Each row is a point. The window is the flat piece filled in between its corners: a triangle in 3 columns, a solid with four corners in 4, and so on. A path goes straight from each point to the next, and from the last back to the first. After which points does the path pass through the window?

Window (3 x 3)
-0.28; +2.33; +1.44
+1.00; -2.11; -0.77
-0.38; -0.94; -0.78
Path:
(1): +1.25; +0.23; -1.58
(2): +0.26; -1.08; +0.53
(3): -0.90; +1.40; +1.61
(4): +0.74; +2.65; +0.53
(5): +0.20; +2.37; +0.71
(6): -0.94; +1.19; +1.93
(7): -0.48; +0.19; +2.28
(8): -0.01; +2.63; -0.76
Through the window after points: 1, 3, 5, 7

Window (4 x 4)
+0.49; -2.69; -1.38; +0.07
-0.84; +2.05; -1.76; -1.01
-1.39; -1.83; +2.47; -0.28
+0.58; +1.02; +1.38; -0.41
Path:
(1): -1.10; +0.15; -1.22; +1.19
(2): -0.06; -1.72; +0.52; +2.54
(3): +0.58; -2.23; +0.88; -1.36
(4): +0.18; -1.23; +1.45; -0.96
(5): -0.25; -0.82; +1.28; +0.91
(6): -1.16; +1.02; -2.40; +1.49
(7): -0.58; +0.20; -1.41; -2.21
(8): -0.26; -0.55; -1.12; -2.00
Through the window after points: none

Window (6 x 6)
-2.13; +0.42; +0.57; +2.18; +2.44; +0.11
-2.09; +0.78; -2.76; -0.42; +0.34; +0.15
+1.82; +0.41; -4.20; +1.87; +0.40; +0.53
+1.33; +1.31; +1.39; -1.25; +1.30; +0.54
-1.50; -1.15; +0.04; -2.57; -0.73; -0.55
+2.73; +1.35; +1.36; +0.60; -1.96; -0.63
Path:
(1): -1.54; -0.50; -0.58; +0.13; +0.76; +2.11
(2): -1.03; +0.55; -1.36; -0.04; +1.41; -1.64
(3): -0.14; +1.13; +0.61; -1.15; +0.74; -1.13
(4): +0.17; -0.16; +1.41; -1.41; -0.67; +1.98
(5): -1.44; +0.37; -0.60; +1.33; -0.55; +2.36
(6): -0.42; +0.99; -0.80; +0.00; +1.34; -1.82
(7): +0.61; +0.87; -0.76; +0.04; -0.21; -2.16
(8): -0.20; +0.56; +0.07; -0.35; -1.17; +2.01
(9): -1.44; +0.10; +0.35; +0.88; +0.19; +2.80
(10): -1.30; +1.09; -0.98; +1.08; +2.62; -2.63
(11): -0.73; +1.27; -2.14; +0.87; +1.71; -2.68
(12): -1.04; +0.93; -1.74; +1.02; +0.55; +1.86
(13): -0.49; +0.49; -0.72; -0.12; -0.38; +1.47
(14): -0.60; +1.12; -1.60; -0.82; +0.82; -1.75
(15): +1.17; +0.66; +0.59; -0.36; -0.31; -1.40
(16): +1.24; +0.85; +1.04; +0.27; -2.50; +2.46
Through the window after points: 5, 7, 9, 13, 15

Window (6 x 6)
-1.28; -0.88; -1.00; -1.00; -0.89; -0.24
-2.12; +3.72; +1.14; +2.56; -5.06; -1.02
+1.02; -0.11; -1.13; -2.06; +2.06; +0.27
+1.71; -1.06; +1.41; -0.05; -0.22; +0.33
+1.80; -0.55; -1.63; -0.69; -0.81; +0.04
-0.21; -0.19; -1.20; +1.24; +0.20; -0.45
Path:
(1): +0.42; +0.18; +0.95; +0.54; -1.06; +2.36
(2): -0.88; +1.70; -0.10; +1.44; -2.22; +1.07
(3): -0.70; +1.09; +0.53; +0.98; -2.41; -1.35
(4): +0.63; +0.46; +0.71; -0.80; -0.93; -2.02
(5): +0.73; +0.61; +0.02; -0.23; -0.95; +2.85
(6): +0.32; +0.43; -0.10; +0.34; -1.42; +2.67
(7): +0.67; +0.19; +0.65; +0.03; -0.75; -0.87
(8): -0.40; +1.46; -0.97; +0.29; -0.74; -2.36
(9): -1.20; +0.63; -0.93; +0.88; -1.43; +2.05
(10): -0.22; -0.39; -1.70; -0.73; -0.55; +2.65
(11): +1.05; -0.39; -0.62; -1.14; +0.26; -2.12
(12): +0.89; -0.54; +0.63; -0.15; -1.03; -3.00
Through the window after points: 2, 6, 10, 12

Window (8 x 8)
-1.47; +3.59; +3.10; -1.25; +0.98; +1.94; -0.86; +2.10
-0.14; -2.19; -2.10; -2.17; -0.30; +0.80; -1.19; +0.36
+2.56; -1.85; +0.22; +0.93; -0.51; +0.15; +2.07; +0.36
-0.10; +0.63; -4.58; +0.84; +0.48; +2.12; -1.44; -0.01
-0.49; -0.31; -1.02; -1.83; -0.14; -2.26; +0.47; -0.38
+1.03; -2.06; -0.49; -0.45; -1.40; +1.44; +4.92; +1.28
-3.05; +0.00; -0.71; -0.25; +1.19; -1.54; -0.84; +1.25
-0.27; -0.50; -0.61; +1.30; -1.59; +1.27; +1.26; -0.60
Path:
(1): -0.13; -0.74; -0.23; -0.48; +1.68; +0.66; +0.07; -0.43
(2): -0.35; -0.49; -0.41; +0.39; +0.82; +0.30; +1.33; -0.55
(3): +1.10; +0.54; -1.01; +0.59; -1.86; -0.52; +0.56; +1.56
(4): -0.05; -0.46; -1.16; -0.25; -1.63; +0.36; +0.78; +1.31
(5): -0.87; -0.84; -0.42; -0.70; +0.37; +1.08; +2.03; -0.23
(6): +0.26; -1.71; +0.60; -0.90; +1.66; +0.92; +1.10; -0.83
(7): +0.14; +0.39; +0.33; -1.21; -2.50; +0.00; +0.16; +2.85
(8): -0.09; +0.05; -1.32; +0.43; -0.88; +1.15; -0.32; +1.43
(9): -0.69; -1.23; -1.32; +0.08; +2.43; +2.19; +0.84; -0.95
(10): -1.40; -0.73; -1.27; -1.75; +2.34; +0.91; +0.27; -0.20
(11): -0.47; -0.73; -2.16; -0.86; -1.14; -0.66; -1.88; +1.96
(12): +0.61; +0.86; -1.13; +0.26; -2.39; -0.93; -0.29; +1.64
Through the window after points: none

Window (9 x 9)
-0.36; +0.71; -0.10; -0.68; +1.38; +0.60; -2.73; -2.86; +1.53
-0.38; +2.60; -0.69; -1.46; -3.44; +1.95; +3.22; +1.13; +2.40
-4.32; -1.38; -0.67; -2.14; +0.13; +0.04; -1.57; +1.19; -0.19
+0.02; -0.60; +0.49; -0.01; -1.42; -1.39; -0.33; +3.55; +0.49
+2.39; +1.88; -1.33; -1.56; +0.19; +0.74; +1.09; +0.91; +1.37
-0.20; -2.73; -0.20; +0.94; -0.06; -0.59; +0.56; -1.79; -0.01
-0.61; -1.45; +1.43; -0.62; -0.84; -2.82; +1.92; +0.11; -0.30
+0.58; -1.68; +1.81; +0.06; +2.93; +0.58; -1.50; -0.66; +0.88
-1.20; +2.01; -1.13; +1.07; +0.16; +0.85; +2.19; -0.04; +1.87
Path:
(1): +0.06; -1.78; -0.84; -1.39; +0.82; -1.24; +1.11; +1.98; +3.56
(2): -0.69; -1.50; -0.94; -0.39; +0.26; -0.56; +0.38; +0.37; +3.40
(3): -0.74; +0.15; -0.19; +0.57; -0.44; +0.39; +1.16; -0.72; -0.42
(4): -0.38; +0.05; +1.47; +0.97; -1.74; -1.14; +1.67; -0.51; -2.71
(5): -0.67; -1.90; +0.52; -1.61; +0.18; -2.46; +1.20; +0.61; +2.16
(6): -0.38; +0.13; -0.29; -0.25; -0.01; -0.42; +0.64; +0.35; +2.17
(7): -0.37; +1.33; -0.20; +0.43; -0.16; +0.87; +0.26; -0.33; -1.54
(8): -0.88; +0.95; +0.48; -0.77; +0.34; +1.10; -0.90; -0.65; -1.80
(9): -0.06; -0.90; -0.19; -0.69; +0.41; -1.69; -0.37; -1.34; +3.49
(10): -0.14; -1.14; +0.53; -0.12; +1.03; +0.05; -0.11; +0.23; +2.84
(11): +0.32; -0.10; +1.14; -0.22; +1.34; +0.84; -0.55; -0.31; -0.71
(12): -0.03; +0.05; +1.13; +0.43; -1.12; -0.48; -0.94; +2.06; -0.77
Through the window after points: 2, 4, 6, 8, 10, 12

Window (11 x 11)
-1.99; -1.94; -3.05; -1.23; -2.15; +0.87; +2.10; +0.78; -0.69; +1.05; +1.51
-1.00; -3.29; -1.28; -0.55; -2.74; -0.04; -0.57; +0.77; -0.07; +2.04; -0.28
+1.23; +1.72; -0.02; +0.42; +0.00; +1.73; -1.38; +1.34; -2.37; -2.13; -0.98
+0.14; +0.85; -0.74; +3.11; +1.29; -3.64; +3.07; -3.26; +1.28; -0.17; +0.82
+1.27; -0.77; +1.15; -0.38; -1.84; +1.27; +0.60; +0.29; -0.75; -2.26; +0.73
+1.27; +1.50; -0.21; -0.18; -1.35; +4.49; -2.29; -0.50; -0.14; -1.65; -0.34
-1.69; -1.62; -2.45; -0.78; -1.99; -1.45; -0.33; -0.92; -0.52; -1.46; +0.71
-0.09; -2.28; -1.71; -1.76; +0.52; +0.81; +0.00; +0.61; +0.63; -0.22; +0.98
+1.70; +2.30; -0.06; -3.00; -1.91; +1.96; -2.41; +0.18; -1.80; -0.39; +0.27
-1.50; +2.24; +1.75; -1.74; -0.53; +3.05; -1.68; +0.67; +0.60; -0.67; -0.76
+0.70; +2.90; -0.88; +2.27; +0.43; -2.00; +2.15; -0.04; +4.03; -1.60; +0.11
Path:
(1): -0.40; +1.10; +1.49; +1.42; -0.18; +0.59; -1.83; +0.11; +0.88; -0.39; +2.45
(2): +0.74; +0.71; -0.98; -0.87; -0.73; -0.55; +1.12; -1.00; +0.55; -1.57; -2.49
(3): +0.61; -0.57; -1.89; -0.85; -1.80; +1.07; +1.15; -1.49; -0.09; -0.64; -2.86
(4): -0.30; -0.38; -0.20; +0.15; -1.36; +0.74; -1.41; +1.02; +0.49; +0.38; +1.51
(5): -0.40; +0.38; -0.04; +1.82; -1.22; +0.89; -1.79; +1.22; -1.13; -0.62; +2.52
(6): +0.83; +0.25; -0.91; -1.41; -0.60; +1.08; -0.07; +0.10; -1.03; -1.53; -2.21
(7): -0.19; +0.21; -1.56; -1.39; -1.76; +0.99; +1.79; -1.26; +0.97; -1.36; -1.91
(8): -0.37; -0.94; -0.68; +0.18; -1.17; +0.43; -0.79; +0.13; +0.91; +0.43; +2.48
(9): -0.01; +0.71; -0.28; +1.16; -0.04; +0.45; -0.55; +0.16; -0.79; -0.97; +1.25
(10): +1.07; +0.36; -0.79; -0.43; -0.59; +0.11; +0.49; -0.05; -0.66; -0.95; -2.14
(11): +0.70; +0.18; -0.64; -0.60; -0.31; +0.61; +0.77; -0.18; +0.53; -1.15; -1.25
(12): -0.36; +0.24; -0.68; +0.33; -0.28; +0.33; -0.68; +0.99; +0.66; -0.87; +2.41
(13): -0.18; +0.27; -1.18; +0.98; -0.62; +0.29; -1.01; +0.77; -0.25; -0.81; +2.32
(14): +0.93; -0.22; -1.28; -0.44; -0.82; +0.54; +0.39; -0.34; +0.20; -0.89; -0.57
(15): +0.74; -1.36; -1.43; -1.50; -1.11; -0.92; +2.83; -1.15; +0.35; -0.20; -2.18
(16): -1.83; +0.24; -1.09; +1.80; -0.68; -0.61; -0.53; +1.21; +0.41; +0.15; +3.36
Through the window after points: 3, 5, 9, 11

Window (12 x 12)
-0.42; -1.57; +0.92; +0.76; +0.09; +0.08; +1.67; -0.09; +1.74; +4.29; +0.87; +0.25
-1.33; -0.32; +0.10; +1.34; +0.89; +0.79; -2.48; +1.18; -1.00; -2.04; -2.08; -0.41
-0.27; -2.11; +2.60; -0.85; +2.21; -1.12; +1.92; -0.90; -2.39; +0.65; -0.53; -0.33
+2.84; +1.80; +0.82; -0.41; +1.30; -1.65; -2.00; +0.14; +1.60; +2.05; -1.66; -0.32
-0.74; +0.25; -0.32; +2.86; +1.41; -0.50; +0.86; -0.28; +2.32; +1.23; -1.01; -4.17
-1.53; +0.05; +1.02; +0.57; -1.10; +1.61; +0.18; -1.82; +1.45; +2.97; -1.32; -1.69
+2.10; -1.42; +0.82; -0.47; -0.73; +1.13; -0.91; -2.00; -1.48; +2.32; +0.41; -1.07
+0.48; +1.24; -2.15; -0.41; +0.04; -0.17; -0.59; -1.83; -0.95; -0.14; -0.28; -1.60
+2.44; +3.65; -1.66; +0.10; -1.87; +3.59; +0.61; -0.42; +1.52; -0.29; -1.23; -1.46
-0.59; +1.51; -0.07; +0.75; -2.09; +0.79; +1.18; +1.54; -2.59; -0.69; -1.28; -0.79
+0.60; -0.49; +2.90; +0.07; -0.81; -1.45; +0.71; -0.11; -0.44; +0.31; +1.31; +1.25
+0.83; -2.55; +0.20; +0.19; -0.13; -2.70; -2.41; +0.06; +2.07; +0.92; -2.81; +0.14
Path:
(1): -0.07; +0.09; -0.14; +3.11; -0.30; +1.18; +1.63; -0.48; -1.56; +0.83; -1.85; +0.95
(2): -0.32; -0.30; +1.38; +1.94; +0.14; +0.33; +0.81; -2.09; +0.30; +2.86; -1.66; -0.32
(3): -0.75; +0.26; +0.25; -0.92; -1.34; +1.24; -0.84; -0.05; +0.90; +0.96; -0.51; -1.99
(4): +0.43; +0.36; +0.69; -0.29; +0.30; +0.12; -0.50; +0.00; +1.18; +0.88; -0.24; -1.71
(5): +1.31; +0.27; -0.67; +1.87; +0.34; +0.89; -0.41; -2.31; +0.52; +1.22; -1.96; -0.17
(6): +0.35; -0.65; +0.61; +1.89; -0.30; -0.45; +0.06; -1.57; -0.72; +1.00; -1.70; -0.04
(7): -0.08; -0.78; +0.42; -0.27; +0.63; -0.73; -1.28; +0.34; +0.21; +0.77; -0.58; -1.03
(8): -0.12; +0.24; +0.72; -1.68; +0.36; +0.17; -1.35; +0.54; +0.65; +0.24; -0.90; -2.14
(9): +1.59; -0.35; -0.14; +3.17; -1.01; -0.30; -0.03; -1.99; -1.17; +0.47; -1.74; +0.48
(10): +1.25; +1.03; -0.50; +3.02; -1.48; +2.06; -0.17; -1.55; +0.64; +0.40; -2.45; +1.13
(11): +0.99; +2.13; -0.27; -2.78; -0.62; +1.34; +0.75; +0.80; +0.46; +0.86; +0.62; -3.62
(12): -0.33; +0.84; -0.17; -1.38; +0.31; +0.97; +0.86; +2.45; +0.36; +0.86; +0.45; -3.41
(13): +0.40; -0.78; +0.23; +1.93; +0.60; -1.44; -0.30; -3.91; -1.23; +0.25; -1.86; +0.66
(14): +0.83; +1.62; +0.59; +2.06; -0.11; +0.33; -0.18; -1.56; -1.86; +1.44; -0.46; +1.08
(15): +0.63; -1.05; +1.25; -1.22; -0.65; -0.19; +0.18; +0.84; +1.85; +0.22; -0.02; -1.26
(16): -0.41; +0.64; +0.56; -0.41; -1.04; +0.26; +0.14; +0.68; -0.87; +0.18; -0.76; -1.45
Through the window after points: 2, 10, 12, 14, 16

Window (14 x 14)
-1.53; +0.63; -0.34; -1.92; -1.51; +0.65; -0.04; -1.96; +2.61; +2.48; -0.63; -2.61; +1.11; -0.61
+0.50; +0.48; +1.20; +1.19; +2.28; -0.92; -0.01; +1.04; -2.75; +1.33; -1.62; -1.22; -1.72; +0.22
+0.85; +0.05; +0.67; -0.54; +0.09; -2.57; -1.72; +1.11; +0.07; -1.33; -1.59; +1.79; +0.38; -0.05
-3.60; -1.90; +1.27; +0.35; -2.45; +1.00; +0.62; -1.02; +0.97; +2.76; +0.43; -1.34; +1.85; -3.09
-2.91; -1.10; -1.20; +1.21; -0.95; +0.00; +1.92; -1.89; +2.80; +1.97; -0.78; -0.28; +0.18; -0.60
-2.46; +1.54; +0.89; +1.83; -0.73; +0.99; +1.58; -0.70; +2.58; +0.99; +0.94; -2.20; +1.64; -2.45
-0.32; -0.37; -1.61; -0.95; +1.32; -0.30; -2.66; +1.30; +0.36; +0.21; +1.64; +1.24; -0.18; +0.57
-3.03; -0.08; -0.66; +0.78; -2.24; +0.26; -0.03; -2.35; -0.32; -0.87; +0.23; -1.62; +0.85; -0.52
+2.61; +1.66; -0.74; +1.39; +1.11; -0.06; +1.02; +0.70; -4.24; +1.34; -1.47; +1.35; +0.55; -1.33
+1.38; +2.77; +1.62; +2.31; -0.26; -0.59; -0.53; -0.38; -2.79; +2.65; -0.58; +1.61; -1.87; -0.03
+3.16; -0.16; +0.76; +2.11; +1.83; -0.91; -1.35; -1.87; -1.65; +0.98; -0.43; +0.16; -0.64; -0.81
-2.66; -0.27; +0.73; +1.17; -0.81; +3.09; -0.50; -1.34; +1.93; +1.19; -1.70; -0.77; +1.80; -0.32
+4.10; +0.22; +0.61; +1.79; -0.52; +0.48; +0.24; +1.51; -2.05; +0.78; -0.70; -0.04; -2.46; +0.27
+0.02; -0.53; +1.38; -3.09; +1.68; +0.24; +0.40; -0.18; +0.03; -1.09; +1.36; +2.30; -0.18; +0.71
Path:
(1): -0.64; +0.29; +1.13; +0.39; -0.40; +0.48; +0.50; -1.37; +0.39; +1.22; +0.23; -0.10; +2.17; +1.56
(2): -1.44; -0.63; -0.50; -0.61; +0.33; +1.41; -0.83; +0.26; +0.09; -0.57; -1.14; +0.28; -2.21; -3.40
(3): +1.28; +0.09; +0.46; +0.78; +0.47; +0.23; -0.20; -0.77; -0.77; +0.40; -0.69; +0.40; -1.50; -1.14
(4): +1.71; -0.02; +0.63; +1.51; +0.40; -1.11; -0.25; +0.23; -1.10; +2.06; +0.63; -0.23; +1.80; +1.77
(5): -0.85; +0.02; +0.45; +0.84; -1.56; -0.10; -0.03; -0.54; -0.21; +0.87; +0.20; -0.84; +1.68; +0.43
(6): -2.68; +0.06; -0.72; -0.27; +0.02; +0.93; -0.08; -1.20; +0.49; +0.22; -0.52; +0.21; -1.67; -2.44
(7): -1.22; +0.38; -0.56; -0.22; -0.31; +1.10; -0.42; -1.75; +0.90; +0.85; -1.26; -0.59; -1.02; -2.07
(8): -0.29; +0.39; +1.47; +0.14; -1.50; -1.27; +0.96; +0.20; +0.61; +3.40; +0.86; -1.48; +2.70; +1.68
(9): -0.81; -0.57; +0.91; +1.30; -1.03; +0.68; +0.59; -0.27; +0.53; +2.08; +0.92; -1.27; +2.66; +2.62
(10): -1.14; +0.65; +0.09; +0.34; +0.33; +1.71; -0.91; -0.91; +0.45; +0.15; -2.22; +0.68; -1.27; -3.24
(11): +0.40; +0.58; +0.02; +0.55; +0.26; +1.60; -0.43; -0.17; -0.41; +0.90; -1.01; +1.16; -2.60; -3.87
(12): +0.47; -0.11; -0.31; +0.20; -0.06; -1.28; -0.30; -0.09; -0.11; +1.23; +0.55; -1.08; +1.92; +2.77
(13): +0.20; +0.01; +0.47; +1.02; -0.15; -0.34; -0.33; +0.33; -0.23; +1.57; +0.80; +0.44; +2.20; +1.98
(14): -0.55; +0.49; -0.08; -0.26; +0.46; +0.17; -0.29; -1.04; +0.06; +0.72; -0.68; +0.46; -2.18; -1.91
(15): +0.55; +0.60; -0.31; -0.26; -0.08; +1.20; -0.22; -0.88; -0.88; +0.32; -1.44; +0.59; -2.95; -2.86
(16): -0.04; +0.20; +1.17; +1.34; -0.14; -2.01; +0.37; +0.12; -0.76; +2.02; +1.29; +0.02; +1.66; +1.20
Through the window after points: 1, 3, 7, 9, 11, 13
